Each row of a before or after table is a point. One or more steps were done to the points. Then noise was added and the rows were shuffled. The steps act on columns, c1 being the first. What was done? A step turns or swaps two columns, mirrors them in a line or flattens them onto one, adds a multiple of one to another, or multiplies or shifts one. Angles are multiples of 10 degrees, from the lower column toward the higher: turns from -170 to 170, lines from 10 to 170 but not 90. Use the fewest steps. Two steps may share a column if one is a turn and the other turns, adds or multiplies; they go together, in the order done. Otherwise the lowest column goes first.

Before (13 x 2):
[[ -10   38]
 [  15 -113]
 [  36  -10]
 [ -26   22]
 [  34   34]
 [  38    6]
 [  31   -9]
 [ -42  -43]
 [ -48   -2]
 [  32   29]
 [ -24   20]
 [  47  -86]
 [   7   47]]
After (13 x 2):
[[-60 -13]
 [  7 -29]
 [  6 -35]
 [-91  69]
 [  9  37]
 [ 45  14]
 [-52  85]
 [ 27 -28]
 [ 39  12]
 [-26 -42]
 [ 22  28]
 [ 45 -18]
 [  7  29]]
Steps: mirror c1 and c2 in the line at 30 degrees

Before (12 x 4):
[[-32 -38  34  20]
 [ -7  17  15  40]
 [ -7   6  -7 -20]
 [ 63 -64 -33 -75]
 [ 20  14 -27  59]
 [ 19 -23  -4  45]
 [ 34 -53 -73  -3]
 [-48  19 -83  57]
 [-43  33  26  12]
 [ -1  39  52  32]
 [-54  54 -21  42]
 [-10 -70  53  16]]
After (12 x 4):
[[ -52   79  -21   41]
 [ -29  -26   34   22]
 [  34  -57  -71   -4]
 [  24   57  -27   58]
 [  19   12   -6   43]
 [ -50   59  -83   61]
 [  -8   49   12   40]
 [ -44   40   22   12]
 [  -7  -59   51   16]
 [  -8   -8   -1  -22]
 [  69 -119  -34  -75]
 [  -1   60   52   34]]
Steps: add 0.7 times c4 to c2

Before (8 x 9):
[[ -4 -55 -21  23  20   5  11  48   3]
 [-54  10  36  -5  50 -31  31  22  41]
 [-48 -17 -28  27 -22 -14  -5  24  45]
 [ 54  13 -12  35  -8 -29   2  23 -73]
 [ 16  -6   0  14  -1   8  -5 -11 -31]
 [ 80 -43 -12   7 -26   9  -2  46  40]
 [-43  28 -19  24 -24  14  66  32  30]
 [-47 -39  -8 -62  28 -42  -3   2  17]]
After (8 x 9):
[[-46 -39  -8 -62  29 -42  -2   5  17]
 [-49 -17 -28  27 -21 -13   4  60  43]
 [ 55  11 -10  34  -7 -29   6  59 -72]
 [-54   9  37  -4  49 -31  20  54  41]
 [-43  28 -19  23 -24  15  73  80  30]
 [ 81 -42 -11   7 -25   8  -1 115  40]
 [ -5 -55 -21  22  19   4  18 120   4]
 [ 17  -7   0  12  -2   8  -7 -27 -30]]
Steps: add -0.3 times c3 to c7; multiply c8 by 2.5

Before (12 x 14):
[[  16    8    9    6  -11    8  -21    2  -47   29  -17   21  -13   -8]
 [ -41   12  -18   10  -12   14   28   -7   28   -7   37   25   19    5]
 [  -8   60  -20   12   65   20  -67    2  -34   22   13    1   23   21]
 [  21    3   52   -6   39   20   31   -5  -35  -19   21   30   18   -7]
 [  10    8   32    9   -7   18   28    4  -40    5   37  -29   17  -11]
 [   2   71  -19   11   -5  -30   34   24   16   -3  -22   22    9   49]
 [  12    5  -14    7   49   14   38   15   18   26   28    8  -25   -2]
 [  21   21   -2    2  -12   22  -41   -2  -18  -20   43   25   24   -8]
 [   8   17  -16    9  -10 -121    2   -5  -55  -17  -10  -11    1  -17]
 [  13   26   -2  -14   21  -12   30   14  -38   -1   24   29  -36   24]
 [  20    7  -19  -25   -3   26    6   -9  -41  -13  -32   26   15  -17]
 [ -24    2  -14  -32   -9   13   10    9   34   52   24   -8   15  -12]]
After (12 x 14):
[[   0    3  -32  -31   -6   15    9    8   33   54   57  -11   18  -13]
 [  15   62  -18   10   66   19  -66    1  -33   20   31    4   25   23]
 [  -5    8   17    4  -12    7  -20    1  -47   28  -42   21  -14   -8]
 [   8   29    8  -14   20  -14   29   14  -40    1   62   29  -38   27]
 [  19    5    0    5   50   15   39   17   20   28   71    6  -23    0]
 [ -22    6   26   12  -10   19   27    7  -39    7   94  -28   19  -14]
 [  -5   13  -42   11  -12   13   31   -7   28   -7   90   25   17    6]
 [ -32    4   47   -8   37   18   32   -6  -35  -20   52   31   18   -5]
 [  17   73   -7   15   -4  -29   35   24   15   -4  -54   23   10   47]
 [  11   19   13    3  -14   24  -45   -1  -16  -19  106   24   25   -4]
 [  28    6    8  -23   -6   28    9   -9  -42  -14  -78   25   16  -16]
 [  17   18    0   11  -10 -120   -1   -6  -56  -18  -21  -13    0  -16]]
Steps: turn c1 and c3 by 60 degrees; multiply c11 by 2.5

Before (9 x 24):
[[ 84 -44 -14 -51  45 -48  73  24 -20  56  43  54   4   6  47 -48  50 -33
  -58 -14 -30 -30 -57 -37]
 [ 11  70 -15  28 -53  81  64  15 -21 -68   4 -44 -16  72 -36 -20  -2  15
   15  45  50  19 -38  -6]
 [ 14  43  72  18  59  -3 -67  87  80   8 -34 -26  -1  46  -1  37  12  45
   46  -3 -26 -61  35   1]
 [ 45 -30  58  29  13 -27 -36   0  47  -1 -56 -28  73  24   4   4 -21  55
   38 -16 -25 -35  66  23]
 [ 17  18  48  25   5 -21 -13  26  99  16 -54 -41 -56  63   7  33 -55  19
   25  28 -29 -40  27  60]
 [ 41   0  54  52  -6 -73 -45  67  85   4 -32 -57 -16 -13 -49  32 -14  41
   17   8  -2 -46  23  28]
 [ 49  13 -45 -83   5 -10  73 -33 -11   9  60 -12  27  52  34 -93  41  24
  -27 -51  86  10 -70 -23]
 [ 93 -10   6  29  40 -35 -62 -29  77  37  -4  33  24   6 -15  29  15  20
  -14 -24 -25 -59 -13  58]
 [-17  12 -80 -54 -73  59  50  32 -28 -29   7 -14  15  73  -1 -44   8  33
   18  80  88  14 -95  11]]
After (9 x 24):
[[  8  17 -48 -84   7 -11 -37 -35 -14   6  56 -12  26  54  33 -95  52  21
  -29 -51  88 -64 -73 -22]
 [ 79 -11   7  28  43 -32  -3 -27  76  36  -4  30  27   7 -16  32  61  25
  -14 -23 -25  84 -13  60]
 [ 37  19  47  26   5 -23 -23  26  95  14 -57 -40 -55  62   8  34 -41  21
   27  27 -29  36  29  62]
 [-18  10 -82 -49 -73  61 -24  33 -27 -27   7 -13  16  71   2 -45  -5  33
   18  80  90 -45 -98   8]
 [ 46 -27  61  27  11 -28  -5  -2  45  -3 -53 -26  75  23   6   4   5  56
   39 -16 -22  51  66  23]
 [ 28 -44 -14 -53  43 -49 -68  26 -20  57  43  50   6   6  47 -51  75 -32
  -55 -16 -29 -38 -56 -35]
 [ 66   0  53  55  -5 -74  -6  64  84   5 -33 -58 -13 -11 -50  34  22  38
   17   7  -3  65  22  27]
 [ 27  73 -16  27 -56  81 -27  13 -21 -69   6 -44 -16  69 -34 -20  15  14
   17  46  51 -63 -39  -6]
 [  6  42  72  18  57  -3  -3  88  80   9 -33 -26  -2  44   4  35  18  43
   48  -3 -28  89  31  -1]]
Steps: add -0.5 times c15 to c1; turn c1 and c17 by 30 degrees; turn c7 and c22 by -130 degrees

Before (11 x 64):
[[ -29   -3   29   21   40  -24  -22  -33   20   10    8  -43   -7    6
    25   25  -10  -11  -23   -1   22   34  -83    1    9    1    8   16
    45  -30   45   17  -53  -23   -6  -10   10   39   -3  -27  -30   -4
    23   -6  -15  -32   40    9  -16  -26   13  -52  -26  -11   10  -20
   -26   42   20   12    7   -2   18   52]
 [ -34  -14    3  -64  -16   48  -58  -94    3  -74  -32   42    8   17
    19   19  -96   78    9   26  -29   12  -25  -38    6   73  -53    0
    10    1  -29   11   26   -3   36  -24   12  -42   60  -42   12  -69
     4   21  -42   25   67  -21   53   -7    4   17    5  -36   21   11
   -22   57  -78   56   -4  -36   19  -61]
 [  26   31   25  121    1   16  -19   -5  -25   -9  -45   36   23  -23
   -55  -54  -48  -55   20  -43   12  -41   12  -60    2  -43   54   51
    -5   35  -15  -40   -7  -15    5  -17    8   10   35   18    9   17
    14   19   42   13  -17   32   39    5   25    1    7   44  -71   48
   -33   63  -25   10    9   13   14  -42]
 [   1  -28   15  -21   25   28  -31  -28   43   22   13  -30   -4   71
    22   46  -20  -14  -21   32   40   37  -75    8  -21   10   19    9
    55   31   13   -9  -40   -7   48  -31  -27   35  -21  -29  -55  -12
   -16    5   17    5  -43  -37   -6  -11   32  -40   -7   28    5  -46
   -11  -12    4  -15    2    5   34  -20]
 [ -37    3   64    1    0    4    0  -42    9  -23   25  -34  -27   -3
     6  -10   -2  -12  -14    3   36   25 -105   56    0  -48  -10   29
    49  -27   26   17   -2  -17   50   -6   -9   67  -32  -30  -33   13
    41  -15  -24  -25   15   -3   51   17   -3  -34  -17    3   11  -41
   -57   12   16   -1   -1   47    6    4]
 [   2    0   30  -16  -16  -24  -23  -46   27   -5    3  -42  -25   15
     2   25   11  -22  -43   56   20   30  -67   39   42  -45   -2   52
    44   -4   18    8  -43  -19    4  -30   -6    0  -38   28  -66   -7
   -15    4   36  -50    6  -13   11  -25  -41   13  -24    0   23  -35
     0   62  -16   24    5  -12   24    2]
 [   4   41  -21   85    0   93  -36   23   -7    3  -46   22    2  -35
   -99    7  -30  -50   18   -1   23  -34   70  -31   33  -33   70  -10
    -8   43  -17  -50  -28  -43   21  -35   20   11   63   41   24   11
    29   18   49   24  -41   -2   34    9    4   13   -9   19  -78   48
    17   58   12  -27   11   41   37  -50]
 [  35   23    9   77  -22   38  -11   39  -23   16  -40   -6   -2   -6
   -52   -1  -19   -9   38  -39  -19   -3   16  -29   38  -32   50   12
   -12    4    3  -15   -8  -21    1  -21   -1   22   71   53   14    2
     6   48   33    0    1    9   47   16  -10   16  -15   55  -73   17
    25    6  -10  -11   55   39   28  -74]
 [  15    4   21  -12   55   35   -5    7   18  -44   -3  -19  -11   16
    -1   37   22   -6  -20   30   47   23  -60  -11    4  -19   13   46
    28  -29   -3   18  -37    5   24  -21  -13   20  -19  -20  -54  -11
     9    8   22  -16  -19    8  -24  -37   30   -4   23   23    4  -14
   -34   42   13    5   28   20    5   10]
 [ -19   23  -17   -3   22    4  -24  -14   15  -13  -27  -18    4   29
     7   12  -19   24  -13   10   62   25  -79    4  -28  -36  -13   48
    19   -9    9   -6  -32  -21   42   -6    3   78  -13   17  -33   23
    36  -23    8  -16   11  -16   34  -20   16  -34  -14   -9   29  -15
   -10    6  -12   28   23   -8   21   17]
 [   2    3   23  -75   32   10  -31  -51   54  -55  -10   62  -10   22
    10   59  -29   96  -19   42   -1    8    9  -35   -6   41  -51  -32
    30    9  -34   -8   23  -11  -41   -2   37  -47   36  -46   29  -33
     1   22  -10   10   27  -41   82    8   28   22   -2  -58   84   -3
    -7   23  -93   54  -31  -82   12  -18]]
After (11 x 64):
[[ -19   23  -18   -3   22    3  -22  -12   15  -13  -26  -18    3   29
    24   12  -17   23  -11    9   61   25  -79    3  -29  -36  -13   47
    20   -9    8   -7  -30  -22   39   -7    2   77  -14   18  -33   22
    35  -25   11  -16   12  -16   34  -21   16  -32  -14   -6   30  -14
    -8    6  -12  -17   22   -8   22   17]
 [   1    5   22  -76   32   10  -30  -50   53  -55  -10   61   -9   24
    45   58  -30   95  -20   44   -3   10    9  -34   -5   39  -51  -34
    30    9  -32   16   22  -12  -41   -1   37  -47   36  -46   29  -34
     1   22  -10    3   25  -40   83    8   28   23   -1  -58   84   -3
    -9   24  -92  -28  -30  -79   14  -20]
 [   1  -28   17  -22   26   29  -31  -29   43   23   12  -29   -5   72
   -20   45  -21  -14  -21   31   40   38  -73    9  -22   12   19   10
    54   31   13   10  -39   -7   48  -32  -27   35  -22  -31  -55  -12
   -16    4   17    0  -43  -37   -8  -11   32  -40   -6   27    5  -46
   -14  -12    4  -15    3    5   33  -19]
 [  27   31   23  121    2   15  -20   -4  -25   -7  -46   36   20  -23
    28  -53  -47  -54   21  -42   11  -40   12  -59    2  -44   54   51
    -5   34  -14   40   -7  -13    5  -16    8   12   36   16    8   20
    16   17   43  -15  -15   32   42    4   26    0    8   44  -73   48
   -34   61  -26   47    9   13   12  -40]
 [ -37    1   65    0    0    3   -2  -43    7  -22   24  -35  -27   -2
    -4  -10   -3  -14  -13    5   38   24 -105   55   -1  -47   -8   29
    48  -26   27  -29   -1  -17   51   -5   -8   67  -31  -30  -34   14
    41  -16  -23   -7   15   -4   48   17   -2  -35  -17    3    9  -41
   -58   12   16   -5   -2   46    6    2]
 [ -32  -15    2  -65  -18   48  -57  -94    5  -75  -29   43    7   19
    45   18  -96   78    9   26  -30   11  -25  -39    5   72  -55   -1
     9    1  -27    9   27   -4   35  -26   11  -44   61  -41   12  -69
     6   21  -42   24   68  -21   53   -6    2   18    7  -37   23   11
   -23   57  -77  -36   -3  -36   18  -61]
 [ -27   -3   29   21   39  -23  -24  -32   22   11    6  -45   -6    4
     3   26  -10  -13  -24    1   23   35  -82    1    7    0    7   15
    44  -31   46  -31  -53  -26   -7  -10    9   40   -3  -27  -31   -4
    22   -8  -14  -15   39    7  -17  -26   13  -52  -26  -10   10  -20
   -25   42   20  -28    9   -2   19   52]
 [  33   21    9   76  -21   36  -13   38  -23   17  -39   -6   -2   -6
     7   -1  -20  -10   36  -40  -19   -3   16  -29   39  -31   50   12
   -11    5    5   11   -9  -21    1  -23   -1   24   71   53   13    3
     7   46   34   -8    1   10   45   17  -11   17  -15   54  -75   17
    26    7  -10   53   54   40   28  -72]
 [   5   40  -23   83    1   94  -36   23   -9    4  -47   21    2  -34
     8    6  -30  -49   19   -2   27  -32   70  -29   33  -33   70   -9
    -9   41  -17   54  -28  -42   21  -36   19   14   64   39   25   10
    29   16   48  -14  -42   -2   34    9    4   14  -12   19  -77   51
    16   60   12  104   11   41   36  -49]
 [   2   -2   31  -17  -16  -25  -23  -43   27   -7    2  -42  -27   17
    20   25   13  -21  -44   55   20   30  -66   40   43  -46   -2   52
    43   -5   19  -39  -42  -18    3  -29   -7    0  -40   28  -67   -8
   -15    4   36  -33    8  -13   11  -26  -41   14  -22    0   22  -36
     0   64  -15  -12    2  -10   23    1]
 [  15    2   20  -12   55   35   -5    6   19  -46   -3  -19  -11   14
     6   38   22   -7  -20   31   48   23  -59  -13    3  -17   13   49
    28  -29   -3  -26  -37    4   26  -21  -13   21  -20  -18  -53  -11
     9    9   20    0  -17    8  -24  -35   31   -3   24   23    2  -14
   -35   40   12   -2   28   21    7    8]]
Steps: turn c15 and c60 by -110 degrees; mirror c32 and c46 in the line at 70 degrees
